Each row of a before or after table is a point. The points were changed in one or more steps. Then noise was added and the rows were shuffled. The steps act on columns, c1 being the first. Name the steps. A step turns or swaps two columns, mirrors them in a line or flattens them onto one, adds a multiple of one to another, or multiplies or shifts one. Angles are multiples of 10 degrees, from the lower column toward the higher: turns from -170 to 170, lines from 10 to 170 but not 90. Use the fewest steps. Two steps may share a column if one is a turn and the other turns, adds or multiplies; they go together, in the order done. Otherwise the lowest column goes first.

Before:
[[-0.43  0.35]
 [-0.36 -0.37]
 [-0.48  0.05]
 [-0.09 -0.08]
 [ 0.20 -0.20]
 [-0.24 -0.10]
 [-0.48 -0.20]
 [ 0.39  0.01]
 [ 0.21  0.19]
 [-0.59 -0.24]
 [-0.37 -0.38]
 [ 0.62  0.12]]
After, 12 rows:
[[ 0.56 -0.18]
 [-0.10 -0.01]
 [-0.50  0.10]
 [-0.49 -0.10]
 [-0.61  0.12]
 [-0.45  0.29]
 [ 0.29  0.05]
 [ 0.33 -0.18]
 [-0.49 -0.15]
 [-0.28  0.06]
 [ 0.08 -0.29]
 [-0.19  0.55]]
Steps: turn c1 and c2 by -30 degrees

Before, 12 rows:
[[-0.02 -0.08 -0.03 -0.44  0.29 -0.62]
 [-0.33 -0.14  0.19  0.65  0.09 -0.21]
 [-0.09  0.12 -0.31 -0.30  0.12 -0.05]
 [-0.03  0.09  0.07 -0.15  0.31 -0.19]
 [-0.47  0.49  0.06 -0.53  0.61  0.07]
 [-0.38 -0.32 -0.43  0.16  0.20  0.47]
 [-0.13 -0.06 -0.18  0.28 -0.09 -0.03]
 [-0.36  0.05 -0.61  0.61  0.10  0.06]
 [-0.19  0.25  0.51 -0.37  0.35 -0.32]
 [-0.35 -0.19  0.05  0.53 -0.56 -0.18]
 [-0.27 -0.03  0.02  0.45  0.03  0.14]
 [-0.72  0.13  0.36 -0.17  0.47 -0.59]]
After, 12 rows:
[[ 0.03 -0.23 -0.03  0.15  0.17 -0.20]
 [ 0.23  0.26 -0.62 -0.37 -0.19 -0.06]
 [-0.18 -0.54 -0.16  0.20  0.65  0.06]
 [ 0.24  0.19 -0.20 -0.04 -0.19  0.09]
 [ 0.40  0.46 -0.34 -0.01 -0.05  0.49]
 [ 0.76  0.70  0.06  0.01 -0.03  0.06]
 [ 0.30 -0.45  0.08  0.45  0.22 -0.57]
 [ 0.38 -0.32  0.45 -0.15  0.14 -0.45]
 [ 0.16  0.32 -0.03 -0.06 -0.03 -0.33]
 [ 0.29 -0.62 -0.19  0.29  0.17  0.18]
 [ 0.81  0.19 -0.61 -0.01  0.24  0.36]
 [ 0.20 -0.36  0.11  0.26  0.22  0.05]]
Steps: turn c1 and c5 by -130 degrees; turn c2 and c4 by 50 degrees; swap c3 and c6
